Each point is reached from the start by the listed moves, each made once or not at all, plus a little noise. Say if it took an odd or an even number of moves. Then give how often each move was made.

Moves:
(1): [ -1 -51  69]
(2): [-17  18  31]
(3): [-14 -34  11]
Start: [-32  -6  21]
Points:
[-32  -5  24] => even (0, 0, 0)
[-47 -91 100] => even (1, 0, 1)

Moves:
(1): [  8  17 -18  10 -34  -2 -16  32  -5 -10   7  26  11  13]
(2): [-18  45  40  -1  28  19 -11  22 -32  -5 -27   7  -3  14]
(3): [ 36   9 -44  -9  25   6 -20 -55  25  -1   8  33 -27 -35]
(4): [  8 -31 -46   9   2  30 -24   9   8  11 -23   4   1  15]
(5): [-13  33   8 -16 -32 -14  16 -26 -11  29  36  28  29  36]
(6): [ 74   4  21  -5 -44  21 -29 -15 -19 -20   4  19  -2   6]
(7): [  4 -26   6   6  11 -13 -33   5 -24  -7  32  35  21  26]
(8): [ 11 -41 -20  -8  -5  21  24  21  -8  33  27  16   8  -8]
(9): [ 60 -22  -9 -22  -4 -36  12 -27 -21 -40  16  -9  13  -4]
(10): [ -6   5  -2  -4 -20 -32 -56  17 -50 -38  25 -11   9  -6]
(11): [ 14   6   5 -33  21   3 -22 -23 -18 -33  58  15  39  -5]
(12): [  6 -16  25  -4  29 -17   8  36  -7  10  45 -34   1  22]
Start: [ -7 -36 -48  22  11  -5  30  -8  23 -29   1 -16  -9 -44]
Points:
[  27    0  -95  -17   67   19 -102  -40  -42  -95   43   33   11  -61] => odd (0, 1, 1, 1, 0, 0, 0, 0, 0, 1, 1, 0)
[  31  -30  -89   28   51  -14 -121   59  -61  -66   67   45    5    5] => odd (1, 1, 1, 1, 0, 0, 1, 0, 0, 1, 0, 1)
[  79  -35 -106   -3   62   16  -14  -59    5  -64  -25   19  -25  -54] => even (0, 1, 1, 1, 0, 0, 0, 0, 1, 0, 0, 0)

Moves:
(1): [  2   8  -1 -31  10  -3   0  11   6   0  -7  11   4 -18   8  15  19  11
  -6  23 -23   1  -2  -5  -3]
(2): [ 12  13  -5 -15 -33  -6  24  14  -1   9  19  -6  26  -8   1  -4  14  18
  27  13   5  -6   9   7  -5]
(3): [ -8  -4   5 -22  20  -5 -38   8 -10  -8  13  -1  -5  -8  -3 -13  -5 -26
  25   8  12  -3   9  -6  14]
(4): [ 13 -10 -12   4   8  -4  -5   3 -16 -14 -16  -4  25  -3 -16  16 -20 -17
   9   1   0   1 -11 -22  13]
(5): [-22  -8   0  -3 -36  -8   2   4  14 -26   3  13 -13 -29  -5 -17   3   8
  -3  13  -3  14   3 -11  10]
(6): [  9 -19 -17   1   4   3 -20  -3 -12 -11   9  -3 -16  -3   2  -1 -10   8
  -9  -1 -12   9  -4  18 -12]
(7): [  5  -5  -4  -3  -5   4  -1  17   3   7 -18  -2   1   8  -5  -6  -8  -1
   3   2  10 -13 -31   5 -14]
(8): [  0  19  18  -5  -7  10 -14  15   9  -9  16  12   0  10  -7  17 -13   9
  -9  32 -15 -22  -7  11   9]
(9): [  4  13 -12  -4   1   3  -8   0  -6 -33 -17  -3 -10  22  -7  21  19   6
  -1   2  -8   9  20  -8 -18]
(10): [-11   9  -3  10  -3  -4 -13  27  14  16   1 -12  14   0   6  14   4  -6
   5  -1  -1   4   5  -5   1]
(11): [  1   8  -4 -22 -17 -26  -8 -20   2   5 -16  -7 -11 -34   8  -7 -32  -3
 -15  19  -6  -9  18   0 -12]
(12): [  1   2  -1  28   0 -18  16  -8  19 -16   4  -5 -13 -15 -10   4  14  -1
   9   2   7 -34  11 -10 -16]
(13): [-30  -3   1 -11  11  16  -2  17   5  26   4 -14 -18 -15 -23  20  11  12
   9 -20   4  -9  -2  -8   1]
(14): [ 38 -20   0 -15  -9  -9 -15 -12  26 -17   3   8  -6 -15 -12  -1  23 -47
  23  -6 -16   0  11  -1  -8]
(15): [  4 -15  -3  -4  11   1   1  20  -6  11   2  -1   2  21 -29  -6  -2  -3
  -7   1 -33  -7  13  -4 -10]
(16): [  1  10   7  -9  -5 -28  22 -23  15 -14  12 -13  -2  -1 -18 -16   2  27
  13  13  19  40  -8  30   5]
(17): [ 38 -15  22  -6   6 -14  -4  -2 -11  28   7 -12  17   6   9   3   8   7
   8  -5   3  -1 -11  -3  12]
(18): [-15 -12 -41  -4   6 -23 -25   0 -22 -15  -5  14  -7  -4 -14 -26 -10   9
  12 -30  -5 -21  11   5  30]
(19): [  3  31  -9  -3  -8   2  11 -10   1   2  -6 -19   4 -11  -5  -3   5  -1
 -10  -1  -2  -5  14   9  32]
(20): [  8   9   3   4  -3   0  -4   2  -8   2 -22   3  -9  -7   6   7  17   4
  22 -16 -25   8  16  -1  16]
(21): [-25 -23  -5  -2 -16  -4  -1 -16 -10  -2  -1 -30  30 -12   7   9  -3   0
  21  -6  -5  -6 -16  -9 -30]
(22): [  2  12 -13  -6  -2  -3  -1 -31  -2   9  17   4   7  17   2 -17  -8   4
   5   6  -3   5 -29  -9 -12]
(23): [ -1  -2 -13  15  11  10 -13  -2  12   6  -6  18  13  -9  -6  -6 -17   6
   3 -10   6   4   4   1   4]
(24): [-11   9  15   2  10  -8   5  11   3  -7 -17 -21  14   6  18 -15 -36   2
  -4 -34 -39  23  18  -9 -18]
Start: [ -7  -4  21  -2  13   6  -9   0  20   6  20 -24   4   4  -4   0   8 -16
  -1  14   5 -45  -4  -8 -14]
Points:
[ -1 110 -20 -91 -21 -96 -29 -12  30 -61  -7 -59   6 -39 -30 -42 -15  43
  69  52 -66 -69  43   9  -5] => even (1, 1, 1, 0, 0, 0, 1, 1, 1, 0, 1, 1, 0, 0, 0, 1, 0, 1, 1, 1, 0, 1, 0, 1)
[ 30 -55 -52 -47 -38 -96 -51 -60  35 -36  91 -59  42 -70 -85 -93  21  -9
 117  10 -21 -54  13  10  -2] => even (0, 1, 1, 0, 1, 1, 0, 0, 0, 0, 0, 1, 0, 1, 1, 1, 1, 1, 1, 0, 1, 1, 1, 0)
[  19    1  -48   -6   37  -54  -43  -29   -7   52  -19  -49   16  -50
  -84  -14  -26    2   44  -39  -50 -113   28  -49   43] => odd (0, 0, 0, 1, 0, 0, 0, 0, 0, 0, 1, 1, 1, 0, 1, 0, 1, 1, 1, 1, 0, 1, 1, 0)
[-36  -2 -33 -21 -28  10 -54  -2  59   0  -2 -59  21 -34 -71  23  59 -35
  67 -25 -83 -28  34 -56 -28] => odd (0, 0, 0, 0, 1, 0, 0, 0, 1, 1, 0, 0, 1, 1, 1, 0, 0, 0, 1, 1, 1, 1, 1, 0)
[ -75  -23  -16  -22  -14  -29  -43   31   17  -49   -1  -25    6  -90
  -60   46   25   20   63   10  -61 -114   -3  -58   17] => odd (1, 0, 0, 1, 1, 0, 0, 1, 0, 0, 0, 1, 1, 0, 0, 0, 0, 1, 0, 1, 1, 0, 0, 0)
[  -4   14   11  -58  -65  -64  -34   14   68  -72  -34 -105   52  -34
  -70    6  -52  -41   24   48  -94  -16   26  -23  -53] => odd (0, 0, 0, 1, 1, 0, 1, 1, 1, 1, 1, 0, 0, 1, 1, 1, 0, 0, 1, 0, 1, 0, 0, 1)
[ -23  -37  -56  -32   26  -48  -99   -5   56  -12   22  -20   43  -52
  -32  -27   17  -67   98    0  -15 -108  -31  -43  -49] => even (1, 0, 1, 0, 0, 0, 1, 0, 0, 1, 0, 1, 0, 1, 0, 0, 0, 1, 0, 0, 1, 1, 1, 0)
[-19  68  24 -41  -1  -6 -53  44  26 -17  53 -52  51  42   7   4 -18 -10
  47  39 -45 -36  23 -29 -42] => odd (0, 1, 1, 0, 0, 0, 0, 1, 1, 1, 0, 0, 0, 0, 0, 0, 0, 0, 0, 0, 0, 1, 0, 1)
[ 46   3  31 -26  27 -25 -35  50  64  37 -20 -89  -3 -62  -8  39  53 -28
  48 -44 -91 -63  21 -18 -23] => odd (1, 0, 0, 0, 0, 1, 1, 0, 0, 1, 0, 1, 1, 1, 0, 0, 1, 0, 1, 1, 0, 0, 0, 1)
[  72   -1  -28  -82    3  -90 -121  -32   17  -12   36  -59   27  -35
  -59  -38  -56  -52   59   49  -10  -59  -37   24   42] => odd (0, 0, 1, 1, 0, 1, 1, 1, 0, 1, 1, 0, 0, 1, 0, 1, 1, 1, 1, 0, 0, 1, 0, 0)
[  19    8  -73  -59  -10  -66  -56   -4   33   -3   -5  -39   28  -33
 -106   -5    8   -7  105  -16  -58  -26   53  -24  -11] => odd (0, 1, 0, 1, 0, 0, 0, 0, 1, 1, 1, 0, 1, 1, 1, 1, 0, 1, 0, 1, 0, 1, 1, 0)
[  11   -6  -10  -29   45  -47  -49   16   60   -8   26 -105   10  -16
  -96  -22  -22  -64   69  -17  -48  -33   -7  -22  -38] => odd (0, 0, 1, 1, 0, 1, 1, 0, 0, 1, 0, 1, 1, 1, 1, 1, 0, 0, 1, 0, 0, 1, 0, 1)

Moves:
(1): [ -5   6  10   2 -23  13   1  15  20  18  14  28  -8   6  23   1  -4 -20
   2  18  10  -9  -9  -2 -10]
(2): [ -2   4   1 -15  -4   8 -16 -27   5  -4   6   3  -2  -5  21  -4 -14   7
   3  12 -12  -4  -7  -9 -13]
(3): [ -3  -1 -10 -23   5   0   7   8  13  -9  -6  18  -7  14  23  -4 -10  -6
 -14  15   4   2  10 -16  18]
(4): [  7  -6   4  10   6 -24   4 -16   5  17  -5   9 -21  -5 -14  -8   8 -15
  -7  12  18   3  15   8  36]
(5): [ -3 -16  -5 -12  17 -25  -6   9   9  24   3  -9 -25 -16  -1 -15 -10 -11
 -24 -11 -28  33 -24   4 -20]
(6): [  1  34   0   5  10 -19   5 -15   3  24  -1   4   9  -4   3  29   3  -7
   4 -18   8  -8  11 -22   5]
(7): [  1  -3 -27  21  -7  -2 -32  -2 -14  -4 -22  10   8   2   4 -19 -11  -1
   0  16  -4 -24  12   8   0]
(8): [ -1   1   7 -40  -3  -1   9 -15   1  16  11   5   6  -3 -13   9 -18 -11
 -21   8  -1  -9  10   2  -3]
(9): [ 20 -18  12 -13  13   2  21  23 -25   3  -3  -1 -18   8  21 -16  -5   1
  -5  -3  18  -1   5  10 -26]
(10): [ -3   4   1   1 -29   6  -2 -15  10   9  -1   9   1  10   3  -2  -4  14
   0  -2 -25  -4  -5  -1  13]
(11): [-16  19 -14 -13 -12  -5 -10 -11  31 -20   2 -12 -12  18  17  10 -16 -27
  13 -31  21 -11  -3  11  -5]
(12): [ 17 -16  -1   4  18  -5   4   7   1  -7  25  10  -1  10   0  -5  -5  -2
   0   4  -3  18   0  -9  18]
(13): [ 11  -3   8 -14  -8 -14   3 -13   7  -2  -2   3  -6   3  -8   7 -14  14
  14   7  30   3 -16  -3   8]
(14): [  8  -6   6 -11 -14   2  -6   8   7  -9   3   5 -26  -5  11   7  -5   0
  -4  -9   1 -12  13   6 -12]
(15): [ 27  19 -24  -8   7   0  21   6  -2  -2 -39   1  10   8 -10 -19  12 -21
  20  25  -8   7   2   1 -29]
(16): [ 12  38  -9  23 -17  17   0 -11   3 -11  10  13  -3 -25   8   3  -7   2
 -14 -20   4  31  -6   3  -4]
(17): [-19 -12  -8 -10  -3  16  11   7 -27   0 -13  25 -12  -1  -5   8  14 -10
  25   3  10   5   6 -16  11]
(18): [-16  12  14  11   6 -29   5   6 -15   7   3  -2  -2  14   9   0 -15   9
   8  -6 -12  -2  -8 -16  -8]
(19): [  6  -4  16   3 -10 -10 -10   0   1  -5 -24   4  -3  -3 -11 -12 -17 -16
 -19   4   8  10 -17 -23   3]
(20): [ -5  -7 -14   2  -6 -18  20  -2  10   4   8  -1  -7 -10 -16   1  19   0
  15   2 -11  -3   2 -27  -1]
(21): [-15  32 -16  -8  -6  32  -2  -8   2   7   3 -11 -14  28   6   5  -9  -7
   4 -17  -4 -14  -3  16  12]
(22): [  0  24  -3  -8 -14  -5  12   1   9   9  -7 -23  13  23 -13  -3  11  10
  14 -13   3  13  16  -7 -16]
(23): [-13  -3   5  -3   9  11  -2  11  15   2  -5  -9   8 -15 -12 -13   2  -4
  -8 -12   3  -9  22  -4   1]
(24): [  2  -4  -2  12  10 -11  -2 -15  26   0   3   7  -3   7 -20   2  -3 -11
  -7   2   4  12 -16  -6  -9]
Start: [ 21 -26  -6  -8 -28  -6 -19   7   6   2   3  12  -9   9 -27  21   8 -11
   1  -4   7  -3  33   2 -36]
Points:
[  35    8  -43 -119  -25  -84   36  -50   59   56  -59   48  -35   23
  -78   21  -18  -71   11   29   16   57   13 -121  -81] => even (0, 1, 1, 0, 1, 1, 0, 1, 0, 0, 0, 0, 1, 0, 1, 0, 1, 0, 1, 1, 0, 1, 0, 1)
[ -4 -15  21 -54 -50 -47  16  11  -3  72 -47   8 -87  56 -53 -28 -31 -26
   2 -45  32  34  24 -31 -21] => odd (0, 0, 0, 1, 1, 0, 0, 0, 1, 1, 0, 0, 1, 0, 0, 0, 1, 1, 1, 0, 1, 1, 1, 0)
[  15   50    6  -29 -117  -35   -9  -44  111   47   13   68  -65  -26
  -27   45  -29  -97  -37  -53   46  -25   67  -46  -13] => odd (1, 0, 0, 1, 0, 1, 0, 1, 0, 1, 1, 0, 0, 1, 0, 1, 0, 0, 1, 1, 0, 0, 1, 0)
[  21  -10  -18  -40  -54  -53  -21   -8   12  -12  -41   94 -105   31
    3    2  -77  -96  -44  -16   79    2   54  -30  -36] => even (0, 0, 1, 1, 0, 0, 1, 1, 1, 0, 1, 0, 0, 1, 0, 1, 1, 1, 1, 0, 0, 0, 0, 1)
